Each point is reached from the start by the listed moves, each made once or not at all, plus a little noise. Is the number of moves made odd or even? Then give how often each move was made.

Moves:
(1): [52 -1]
(2): [ 4 55]
Start: [-18  -6]
Points:
[34 -8] => odd (1, 0)
[-14  49] => odd (0, 1)
[37 47] => even (1, 1)

Moves:
(1): [ -9  -1  24   3  -3 -22  -3 -39   2]
(2): [-30  21 -32 -43 -55 -21 -46  30   6]
(3): [  5  30 -25  15  11   4  46 -48  20]
(4): [ 13  21  -1  37   0 -13 -22  11 -24]
(5): [ 16 -15  -3  -3  12  10 -34 -29  10]
(6): [ 29 -10   3  10 -25  31   9 -13  -8]
(7): [ 36  -8 -22   7  27   6  21  -9   1]
(8): [ 18  10  16   7  12 -13 -20  11  47]
(9): [-20 -25 -43  34 -30  -4   0   1  11]
Start: [21 -2 12 25  7 18 18 14  7]
Points:
[ 42  26  49  71  16 -29 -26  -3  33] => odd (1, 0, 0, 1, 0, 0, 0, 1, 0)
[ 85 -37 -33  82 -11  38  30   5  58] => even (0, 0, 0, 0, 0, 1, 1, 1, 1)
[ 17  12 -19 -11 -24 -20 -10  -1  18] => odd (1, 1, 0, 0, 0, 0, 1, 0, 0)
[ 59  36 -32  10   9 -19 -19 -70  95] => even (1, 1, 1, 0, 1, 0, 1, 1, 0)
[-21  41 -64  70 -68 -38  -9 -31  25] => odd (1, 1, 1, 1, 0, 0, 0, 0, 1)

Moves:
(1): [ 11  11 -13 -13  10   9  12   6   6   1  -5   7 -10  18   6   8  -1  -1
   1   4   7   9   5  -7  -9]
(2): [-11   5  10  14  14  -6   6   4  -8  13   3   6   5  -1  28 -17  -1   5
  -4 -16  20  19 -17  19  -5]
(3): [ 10   8   9   2  -5  -3   9   4   2   6   5   1   1  -7  11   0   6   4
   8   5  -9   2  -7  -2 -10]
(4): [ -7 -10  -6   7   1   6   6  11  -7  -3  -3  -5   0   2 -16  -7   4  -3
   7  20  -7  -8   5   4   4]
(5): [ 11  -3  15  17  22 -17  -5  10   5   3   1   1  -7 -16   0   6   5  -2
  15 -16   2 -15  12  -5  18]
(6): [ 12  -6   1  -6  10   8   2  11 -11 -17   2   0   6   1  12  -6  -1  10
  -4   8  -5 -15  -5  -2  11]
(7): [  5   0  -6  -8 -17   6  -4  -2   8   9  -1   7  -3  11  -4  -8  11 -11
  -6  -8  -3  -1   3  -2  -1]
(8): [ -3   4 -13  12  -1 -14  -3   2   1  -3   4   2   2   7   1   6   0 -10
   6   1   8 -14  -1  -3  -5]
(9): [  0  15   8  -3   9   1 -19   5  15  -2 -19 -12   8 -14  -6  17   7  10
  -4   0   7   2   0   6  12]
(10): [ 22 -14   1 -24 -14 -21   7   5   9 -13   2   8   2  -5  -6   1  -8   1
 -10  17  20  -9  15   9  10]
(11): [ 18   2 -10 -14  -9  10  18  -9 -11  10  13 -11  -4  -5  10  13   1 -21
   1  10   1   1  -4  -9   2]
(12): [ -7 -10 -13  -4  -9  25  -7  26  18  -1   7  -4  -1 -11   0  -1   0   1
  18  -4 -22  -8 -10 -14  -9]
(13): [-10  -5   6 -12  -4  -4 -17   0  13  24   9   0  25  -8  -1 -13  14  12
  14 -23   4   1   9   0   9]
(14): [ 15  -4   8  -7   2  15 -32   1   1   1  17  -1 -17   1   1   8   9   0
   5   3  -3   4  -1 -12  -3]
(15): [ -4  -4  -5   8   5  -4  -7   8  -4 -16  -2  -9   0   0   5   5  11   7
   3  -5   5  17  -1   2   1]
(16): [ -2  -1  -9   9  -6  18   4 -18  12  17  12  -8  12  20   5   6   5   1
   6  -7 -10 -10  -7  16  -6]
(17): [  7  22  -2   0  -9  -5 -14   1  -9   9  -2   0  -4  -3   4   1 -11   9
   7  -4  -5   6  11  18  -2]
(18): [  0   0  13 -10   0  -2   3  18   4  -4  -1  -7  -2  16  -5   7  -6  -3
   0  -3  -2  -4   2   4  -1]
(19): [  4 -10 -11 -11  10  -2 -16  -2   7 -19 -14 -24  -4  -6   3 -13  -4  -3
  -6   8   4 -11  12 -11  -6]
(20): [ -5   2   5  -8   1   5   0 -16   6  -4  -7   1  -3  -8  17   2   8   1
  12   1   1  -4 -10  -5   7]
(21): [  2  16   4  25 -13   5  -1   1   7  -8  11  19  11  -1  -6   5  -1 -14
  28  -4   0  15  -5   4 -17]
(22): [ -4 -10  -5   0   1 -10  -6   0  -9   3  -9   8   8   3  -3   0   1  -6
  -5  -4  -3   1   5  15  -8]
(23): [ -2  20  -4  -9  -7  -6   4 -10  19   3  17  15  -1   2   8  -9  -8 -24
   1  13 -19   5   2  -7  11]
(24): [ -6  17  -9 -11  17   1 -14   1  -2 -39  34  10  -9  -5 -13 -16   8 -10
  11  -5  -4 -13 -14   5   1]
Start: [-12   4 -18 -16  -4  11  27  27  -2  -4  -8 -27   5   1  -5   7 -15  14
  10   9  -4  15 -14  -4   6]
Points:
[ 21  34  -8  -1 -17 -16 -12  94  48 -23  -6 -20  13 -26 -24  51 -32   7
  69  -6   3 -10  10  15  14] => even (0, 0, 0, 0, 1, 0, 0, 1, 1, 1, 0, 1, 0, 0, 0, 0, 1, 1, 0, 0, 1, 0, 0, 0)
[ 25  11 -32   6   7  68  -3  66   1  -8  82  -3   4  -8  22  -8  27 -29
  88 -11 -46 -14 -60  12 -18] => odd (0, 1, 1, 1, 1, 1, 1, 0, 0, 0, 1, 1, 0, 1, 0, 1, 0, 0, 0, 0, 1, 1, 0, 1)
[ 27  46 -23 -53 -14  -2 -21  31  42   8  29   5  10  -4  32 -22 -22  -3
  45   6  24  53  17   7  -6] => odd (1, 1, 0, 0, 0, 0, 0, 0, 0, 1, 0, 0, 1, 1, 0, 0, 1, 0, 1, 0, 1, 0, 1, 0)
[-26 -44 -24 -43 -27   3   6  95  23   9  -2 -23  35  11  -8 -26  12  20
  29 -17   9  21  -2  33   4] => odd (0, 1, 0, 1, 0, 0, 1, 0, 0, 1, 0, 1, 1, 0, 1, 0, 0, 1, 0, 0, 0, 1, 0, 0)
